Each wall is flat, endless, passes through zero and stands at right angles to its row. A trip goes straight from one point to another. List the walls that it crosses, first one first.

Walls:
(1): [-5.7  3.8]
(2): [-1.0  0.2]
(3): [ 6.4 -3.5]
(4): [-5.5  1.5]
(5): [-3.7 -2.8]
(6): [-0.2  1.2]
Trips:
[ 3.0 -0.4] to [3.8 4.0] -> 6
[2.3 5.7] to [-4.0  0.9] -> 4, 2, 5
[ 0.7 -3.2] to [-3.5  0.9] -> 2, 4, 3, 1, 6

Walls:
(1): [ 0.2  0.9 -1.4 -1.9]
(2): [-4.8 -0.7  1.8  4.7]
(3): [ 1.1 -5.6  3.5  0.6]
(4): [1.8 3.6 6.9 3.6]
(5): [-3.3 -5.6 -7.4  1.3]
(6): [-6.2 -0.2  3.2 -1.2]
(7): [ 4.6 -7.6  0.2 -1.3]
(8): [-0.4  3.8  1.3 -2.5]
Trips:
[ 4.3 -8.6 -3.4  0.3] to [-3.2 -0.1  6.2 -0.6] -> 2, 6, 4, 5, 8, 7
[-1.0 -2.2 -3.3 -9.9] to [-1.2  1.2  0.0 -4.0] -> 7, 5
[ 5.1 -2.7 -6.8 -1.7] to [ 0.3  3.7 -4.1  0.0] -> 7, 8
[-2.9 -3.8  2.0 -4.7] to [-4.1 -4.9  2.5 -5.1] -> 2, 8
[ 1.2 -1.9 -5.9  5.3] to [ 7.4  1.0 -1.1 -1.2] -> 2, 1, 5, 4, 8

Walls:
(1): [-4.6  0.6 -2.4 -2.5 -0.3 -2.2  0.6  2.5 -6.0]
(2): [-2.6 -0.7 -1.6  3.2 -6.3  3.0  2.4  1.4  0.2]
(3): [-8.6 -0.1 -1.1  4.1  1.7 -0.5  0.8  3.9 -6.9]
(4): [ 4.8 -5.8  1.8  0.1  6.0  0.8  7.0 -0.8 -5.7]
(5): [1.9 1.8 2.5 3.2 1.3 0.3 2.0 1.3 4.4]
(6): [ 0.8 -1.6  0.4  4.8  3.3 -0.5 -1.0  4.0 -1.3]
(7): [ 0.4 -0.1 -5.2  0.2  3.2 -1.3 -0.7  2.4  6.1]
(8): [-1.9  2.7  1.8  4.8  0.0  1.3 -1.1 -1.3 -4.6]
Trips:
[-2.8  3.1 -3.0  1.8 -3.0  1.3 -2.1 -7.2  1.4] to [ 1.8  1.1  2.4 -2.7 -6.9  0.5 -1.3  4.3 -4.7] -> 1, 3
[-1.0 -4.5 -3.1 -3.1 -4.3  6.7  0.9 -3.5 -0.4] to [ 1.5  5.6 -0.4  5.3 -2.4  2.6  5.8 -1.5  5.8] -> 4, 5, 7, 8
[ 1.2 -0.6 -0.1  6.6  3.1  4.6  1.1  0.1 -2.8] to [-7.0  7.2 -2.0  7.1 -0.3 -0.3  7.3 -1.5 -1.9] -> 1, 4
[-4.1 -3.3  1.0 -0.5 -1.2  1.1 -3.0  1.2  6.2] to [ 4.7  2.0 -2.8 -3.4  5.0 -1.7  2.0  3.5 -2.9] -> 6, 2, 1, 4, 5
[  3.1   5.8  -7.6  -4.3   7.0 -10.8   0.3  -3.8  -0.7] to [ 3.0 -6.3  7.1 -5.3 -7.0 -0.1  1.9  2.9  0.9] -> 7, 1, 2
[ 0.8  0.6  0.3  0.4  2.4  5.4  2.9 -2.9  4.1] to [-1.3 -3.5 -8.9 -2.4  5.5 -2.9 -5.9 -0.7  7.5] -> 2, 4, 5, 6
